Each row of a before or after table is a point. The points were changed in one or more steps. Then noise was added and the rows were shuffled. The steps act on how far a point lies along the listed directions, d1 being the first. Name the steps. A step turns or swaps two directions, mirrors them in a line or flattens them onto one, adds a multiple of one to another, or multiplies one. Angles are multiples of 10 degrees, from the lower direction toward the higher: turns from -170 to 170, lines from 10 to 170 but not 90. Use the fewest steps. Two steps may share a direction if one is a turn and the other turns, adds or multiplies; they go together, in the order done. Otherwise the lowest direction goes first.
In the rows, 128 means zero.

Directions:
(1): [ 88 175]
(2): [175 168]
Before (14 x 2):
[[ 80 107]
 [118  43]
 [105  52]
 [115 175]
 [ 60 185]
 [105  85]
 [166  77]
 [ 72 118]
 [121  73]
 [152 103]
 [ 94 117]
 [112  99]
 [ 74  43]
 [145 132]]
After (14 x 2):
[[114  80]
 [153 154]
 [146 127]
 [ 94 140]
 [ 72 141]
 [173 185]
 [104 202]
 [120 188]
 [ 52  77]
 [ 74 209]
 [107 172]
 [ 76 149]
 [123 155]
 [125 216]]
Steps: mirror d1 and d2 in the line at 130 degrees

Directions:
(1): [ 69 214 106 111 144  94  81 127]
(2): [ 92 111  89 121 138 116 176  30]
(3): [145 132 157  51  93  56 169 140]
(4): [113 141 177  64 105 207 107  94]
Before (8 x 8):
[[101 104 112 188 158 198 106  82]
 [156 101  90 154 118  67 158  96]
 [187 121 131 151 148 103 101 218]
 [ 84 187  96  91 113  87 120  91]
 [125 119 124 115 139 140 127  79]
 [127 106 129 116 104 139 160  86]
 [111 141 124  96 107 116 146  95]
 [119 131 117 103 136  91 137  85]]
After (8 x 8):
[[103 208 144  59  92 109  93 142]
 [139 149 144  98  98 102 124 166]
 [120 106 112 248 172 223  61 150]
 [145 149 158  77 117 112 101 148]
 [163 120 151 136 101 114 131 183]
 [162 127 173  80  82 155 112 117]
 [120 104  96  98 150 126 167  37]
 [154 132 135 139 139 132  97 160]]
Steps: add -0.5 times d1 to d4; turn d2 and d4 by 160 degrees; multiply d3 by 1.6

Directions:
(1): [125 115 152 115 155  50 102 169  94 207 167  85]
(2): [108 143 157 209 182 157  69  80 101 165  95 148]
(3): [ 87 129   7 163 129  88 106 113 144 123 123  97]
Before (12 x 12):
[[156 117 182  57  99  96 148 193 122 142 168 105]
 [129 144 141 138 145 107 117 131 113 144 131 125]
 [114 122  79 142 132 107 100 137 122 155 127 103]
 [131 130 137 107 116 114 124 154 126 127 151 113]
 [155 129 183  98 108 179 171 151 137  88 124 161]
 [135 129 143  98 118 134 152 145 137 111 151 134]
 [131 127 119 144 129 131 119 107 109 133 124 113]
 [138 122 139  92 106 131 152 148 142 116 132 123]
 [131 130 145 123 124 109 137 130 135 135 138 124]
 [151 116 146 111 112 106 144 148 134 141 141 111]
 [147 129 175 101 112 137 156 142 134 113 145 135]
 [120 132  82 122 118 127 132 123 135 100 116 118]]
After (12 x 12):
[[125 128 132 130 132  91 126 136 132 146 143 113]
 [105 140  27 154  95 178 155 104 175  38  95 147]
 [139 124 141 133 128 134 126 113 104 135 127 118]
 [108 135  76 138 114 111 136 121 146 108 137 114]
 [139 112 122 126 124  73 125 155 127 169 148  90]
 [119 133  95 121 119 125 139 132 144 107 143 129]
 [126 140 139 131 149  76 110 147 103 166 145 110]
 [144 136 151 108 112 177 146 117 135  81 106 150]
 [124 128 129 115 127  87 108 161 116 149 160 100]
 [122 125 100 112 112 123 141 136 147 114 125 117]
 [148 115 187 106 140 111 111 165  97 188 146 111]
 [112 110  89  96 129   7  98 200 107 199 185  50]]
Steps: multiply d1 by 2.5; multiply d2 by 0.7; multiply d3 by -1
